Every row gives one point. To make a cloud, some directions were put in groups of two or more. Within a group, all points are equally far from the middle, so they leave a hole (a ring in 2 directions, a hollow ball in 3). The other directions are filled evenly. Then the cloud was stretched, turned, moved and blurred a little. Count the holes, and give their numbers of directions, smallest first.

Cloud (14 x 2):
0:  57  -8
1: -13 -55
2: -42  -5
3:  59   5
4:  35 -44
5:  36 -43
6: -28 -45
7: -40   6
8:  60   1
9:  16 -55
10: -34  25
11: -19 -52
12: -41   5
13: -31 -42
Holes: 1 (2)

Cloud (26 x 4):
0: -14 -95  29  -7
1:   5 -34  20 -68
2: -21 -20 -23  -3
3:  -4 -38 -12  23
4: -21 -16  50  17
5:  32 -40  27 -26
6: -33 -30  42 -11
7: -12 -10 -28 -21
8:  58 -23  34  -5
9: -31  21  20 -20
10:  76  -9  17  14
11:   6 -40 -14   5
12:  20 -53  13 -36
13: -26 -18  35 -37
14: -18 -32 -15  21
15:  25 -51   3 -23
16:   8 -66   1 -35
17:  49 -21  16 -39
18:  49 -48  46  33
19:  33   9  58   9
20: -37 -79  40 -14
21:  -8  43  24  -1
22: -17 -70 -16  -2
23:   4 -27  33 -46
24:  -2  47  27 -13
25: -19  25  26 -38
Holes: 1 (2)

Cloud (53 x 6):
0: -27   7  56  40  11 -43
1:   0  62  -8  12 -18  11
2:  23   2  18  10 -27  29
3:  20  -8 -13 -42  49  22
4: -47  20 -28 -12  -8   9
5:  10  25 -47   5 -13   9
6: -10  -5 -27 -65   1   3
7: -10 -19  19 -54  50  33
8:  35  43 -19  24 -15  -4
9:  -2  24  -8  10  -2 -95
10:  13 -30  10  -9  47  13
11:   9  15  34  34  -2  24
12: -14  -7   2 -54  42   5
13:  33  17  32  46  15 -11
14:   8 -18  11 -34  58  55
15:  39   8 -28 -24  30   4
16:  32  -2 -11 -28  49  17
17: -13   8  -8 -48 -45 -12
18:  -2  16 -29  34  11 -50
19:   0  40  16 -34  21 -10
20:  28 -25  37  20  37  -7
21:   3  39  24 -14  16 -33
22:  25 -19  53  -8  24 -21
23:  -9 -22  22  51  19 -31
24:  37   5 -41  10  -5 -29
25:  22 -28 -30 -16  -5 -24
26: -18  28  -3  16  45  11
27:  -7 -13 -22  34 -23 -31
28:  45 -10 -32  15  17 -53
29:  48  12  26   9   8  12
30: -47  -8  12 -11  14 -32
31: -36  -6  60   1   4 -26
32:  -2  41  46  30 -18 -48
33:   2  35  46 -12  -5 -26
34:  13 -38  27   6 -11   1
35:  10   9  47 -41   2  28
36: -18  -6  38  51 -13 -15
37:  50  18  15 -12   0  13
38:  20  46  18  56 -35 -63
39:  24  24 -32  24 -35 -16
40: -21 -13 -10  40 -12 -43
41:  -6  20 -22 -46 -15 -28
42:  36  -4  36 -16  35  -5
43: -21  23  -7  14 -54 -54
44: -11 -17   6  23  36  13
45:   3  22 -45   2 -23  18
46:   8  50  25  34 -30 -67
47:  -6 -13  23 -41 -43   0
48:  17  23  37 -39  14  11
49: -17  50  -8  -4 -43 -18
50:   6 -42   4 -19 -28 -62
51:  22  -5  46 -17  32 -30
52: -10 -18  -5 -24 -23 -71
Holes: 2 (2, 3)

Cloud (79 x 8):
0: -36 -38  82 -34  -7 -27 -30 -14
1:  15  29 -58  -1 -22  -7 -15 -18
2:  56 -95  -9  -9  -1  40 -21 -13
3:  70   4   9  11   9 -12  28  20
4: -18 -80 -21  -7  37  12 -38   6
5:  10 -26  42  30  -4 -49 -36  -3
6:  -4 -23  -3  27  15 -45 -24  73
7:  15 -26  41 -24 -46   4  19 -19
8:  33   0 -48 -25  -8 -12 -44 -12
9:   7 -10  27 -53  12 -31  59  12
10: -18  -1   3  25 -21 -49 -29  10
11: -10  36  11  22 -23  21 -18  58
12: -26 -15  -6 -25  34  24 -59 -13
13:  39 -27  82  21  20 -44  -6 -20
14:  23  40   1   3 -23  15 -15  15
15:  64  -2  15  32  23  33 -33 -15
16:  35  36  28   0  42  12 -20 -43
17:  11 -19   0   9  18  12  56  19
18: -23 -44  30  -3 -57  30 -53  34
19: -16  10   4   7  15 -29  16  22
20:  22 -35  33 -15  44  50 -29  23
21:   4 -48  47 -74  11  40   8 -23
22: -40  -8  -9   3   3 -26   3 -36
23:   3 -58  67 -10  28  41  -9   4
24:  31 -25  11   3  -8  20  28  45
25: -38  -8   0  45   1  -1 -47 -17
26:  22  16  -6 -37   4 -12  34 -31
27:   2  -5 -42  29  59  29 -43   2
28: -42 -26  41 -23 -60 -21 -41 -20
29:  50  -6  -4  26 -30 -38  -2  80
30:   8 -28  29   6  35  10 -40 -52
31:  -5  28  11  -3  34 -22 -54 -61
32:  16 -24   2  53  42 -25  45  16
33:   2   8  40 -34  20 -25 -53 -50
34: -22 -19  29  48  13 -30 -41  49
35: -17 -26  22   4 -44  13 -30 -50
36:  59 -27 -24  73   0  34   8  62
37:   3 -79   1   5 -13  10  -4 -44
38: -22   9  11 -17  31   9 -82  32
39: -18   4 -24  58  -1 -13 -72  -9
40: -18 -22 -27  36 -53   3 -30   5
41:  -7 -11  50 -51  10  47 -13 -21
42: -19 -24  25  54 -14 -10 -47  73
43:  53 -14  12   2 -59   0 -10   2
44:   2  38  41   9 -39 -26  23 -18
45:  32 -74   0  26 -13  68 -21  28
46: -10  -2  -4   1  -5 -60  -8  14
47: -76 -41  35  -3  21  20 -14 -21
48:  23  -5 -25 -43   0 -22   8  -3
49:  26 -57  53   1  10  13  17 -33
50:   1 -95  22 -35 -22 -18 -57  27
51: -12  47  32  24  -5   8  28  -5
52:   5 -51  13  31   9 -20  31  35
53:  17 -25 -20 -27  12 -35 -52 -22
54:   8 -35 -28  -9  13 -41 -57  25
55: -33   0  13 -33   2  29  41  11
56:  30 -17   8 -12 -29 -31  31  43
57: -61 -36 -24 -22  25  20 -32 -30
58:  36 -26   3  -2 -30 -27 -82 -31
59:  13  11  19  28   6  36   7  54
60: -12 -28   3  18 -53 -45 -59  31
61: -35 -15  26   5  45 -42  -9  27
62:  56   1 -64  17   5  13 -16   9
63:  22  -9  68 -17   1 -15  44  38
64: -46  -2 -20 -22   4 -19 -39 -13
65: -13   4  10 -60  16 -50  22 -17
66:   0 -13  -2 -38 -18  17   8  50
67: -14  29  41  14  50 -76 -14 -20
68: -20  -7  -5  32 -64 -20 -54  25
69: -28  32  -1 -38 -23 -60 -11 -11
70: -18 -10  -7  30   2 -34  -7 -27
71: -15 -30  59   3  11  15 -24 -42
72:  14 -94  -4 -17  -4  -1 -63  16
73: -30  17  35 -12 -45   4 -11  62
74: -20 -51  39  10 -32 -13 -33  63
75:  44  22  17  18  19  29 -58  20
76:   3  22  15  10 -46  -8  15  -4
77:  21  -9  36   5 -29 -14  41 -23
78: -51   3  -3   3  29 -13 -12 -22
Holes: 1 (3)

Cloud (90 x 9):
0:  13 -54  40   0  24  33  48   4   0
1:  -9  -7  72 -25  34  -5 -38  13  16
2:   1   8  94  10  13  -8  26 -24 -21
3:  12  11 -34  30  -6  13  12 -35  80
4:  -4 -19 -47 -12  31 -22 -14  21 -53
5:  -6  22  -9   1 -11 -12  72 -55  14
6:  15 -24 -31 -23  13  -8   8  30 -50
7: -47  16  -8   6 -18  38  24 -25 -37
8: -34 -18   7   0   8 -43   3 -58   7
9:   6  -5  13  -7  22  67 -13  19  36
10:   1  -2 -25 -12  -1   7  44 -40 -60
11: -33  36  21  39  10   3  24 -49 -49
12:  26 -28 -41  17  24  23 -46   8 -48
13:   9  25 -13 -44 -58   7 -37  18   8
14: -21  11  17  42 -27 -51  38 -15   0
15: -38  18  33  -2  44  16   9   0  37
16: -25  -6  71 -30 -34  35  13  36  24
17: -38 -20 -27   9 -12  17   9 -44 -21
18: -51  13  80 -35 -18  -9   4  32  39
19:  11  21  29  19 -26  65  19   6  12
20: -57  25  46 -33 -27  19 -22   9  -4
21: -25   6  94 -44 -16  21 -13  36 -11
22:  19  35  44 -12 -40 -19 -23  61  -9
23: -23  45 -10  36 -19  51   3 -15  24
24:  12  40  -4 -39 -52  15 -56  53  -6
25:  13   0 -10   7  -8  82   6   0   3
26:  -4 -11 -25 -14  49 -35  26 -45  50
27:  14  13 -35   1  36  28 -23  14 -58
28: -50 -13  63 -29  22 -22  31  40 -15
29: -15  30  91 -36 -13  21 -11  20 -27
30:  15 -39  33 -14   3 -51 -29  31  -8
31:  -4  15 -78  18  21  -5  -6 -72  -1
32: -44   0  39  24 -12  47  -4 -17 -11
33:  10  31 -18 -18 -64  23 -56  48 -37
34:   4 -15 -25  43 -29  15 -43 -13 -38
35:  13 -44  27 -20  62 -39  18  34  -7
36:   2  -7 -13  -7  -7  53 -53  54 -38
37: -16  29  38 -11   8  53 -35   2  23
38: -10 -18 -55  -6  37   8 -10 -16  42
39:   5 -23  77 -13  33 -42   0  58 -19
40:  -8   5  26 -48 -43  35  -2  20  10
41:  20   8  45  -2   8  29  32 -29  57
42: -19  -9  37  32  33 -21  42  28  19
43:  -4 -40  24   6  19 -32 -45  32  33
44: -16   7 -43   9 -31  57 -10 -50  -3
45: -12 -11  38  48   6   7  11  -1  52
46:  -8  -2 -22  11  30 -24  25 -77 -53
47: -14   5  -8  49  49 -31   3 -53 -22
48:   7 -13 -16 -43  45 -34  11   3 -13
49: -48 -15  -2   8   8  21  28 -38 -38
50:  -7 -21  74  -3  14 -12  16 -38  45
51:  11  10 -13   7  40   1  40   9  26
52:  19  -1  37  34  17 -40  55 -57 -23
53:  -4  50  40 -27 -40   4 -13  43 -65
54: -24  38 -34   9 -56  19  22 -43   8
55:  17 -36  12 -38   2 -38 -22  11 -13
56:   6  10 -87  48  -5 -21  -7 -22 -29
57: -14  22  22  23   5 -53   5  35  21
58: -15  48  45 -16 -24  23 -52  -7 -22
59: -17  29  -1  37  -4  17  35  18  10
60: -40  -2  13  45   1  13  -1 -46 -16
61: -35  29 -38  22 -53  15 -14 -32 -38
62:  17  40  46 -30 -43 -26 -15   8  31
63: -21  -9  -8 -22 -29  22 -26 -33 -17
64:  -1 -26 -64  25  29 -40 -26 -20  22
65:  21  23  23  37  20 -42  53 -65  -7
66:  16  14 -11 -16 -62 -11 -16 -18   8
67: -42  49   8  13 -13  40  18 -40  -7
68:  -4  43  17  21 -46  15  15 -43  53
69: -19 -19  95 -30  -9  -4  18  10  37
70: -29  69  13 -13 -56 -26  -6  -9  21
71:  31  -5  26 -23  34 -41  15  31  21
72: -13  47 -33 -20  -8   2   2 -35  43
73: -31 -20  -7  47  36  -1  18 -59 -18
74: -14  10 -43 -22 -17 -39  13 -25 -32
75:   5  20  10  14 -33 -12 -41  37 -93
76:  27 -36 -33  10  29  -8 -35 -22  46
77:  45 -34 -48  24  18  19  17 -25 -20
78: -22  -1 -55 -16 -16 -38 -24   1 -30
79:  27   6 -15 -47  -3 -22  -7  21 -19
80:  23   7  57 -13  17 -40 -22   7  46
81:  25  22  54  -8  -2 -60  16 -27  -2
82:  29  10   6  53 -24  -7   2 -32 -40
83:  -1 -55   9  18  -5   3  23 -23  37
84:   8 -56  27  24  28  19  13 -14 -39
85: -44  50  38   5 -24 -47 -22 -22  -8
86: -14 -23 -10  36  46 -29   9 -67  39
87:   4   0  14  -5 -42  14  29 -29  50
88:  30  52  15  24 -10 -10 -29 -36 -20
89: -11  37 -12  11  35 -25 -32 -11 -56
Holes: 3 (2, 3, 4)
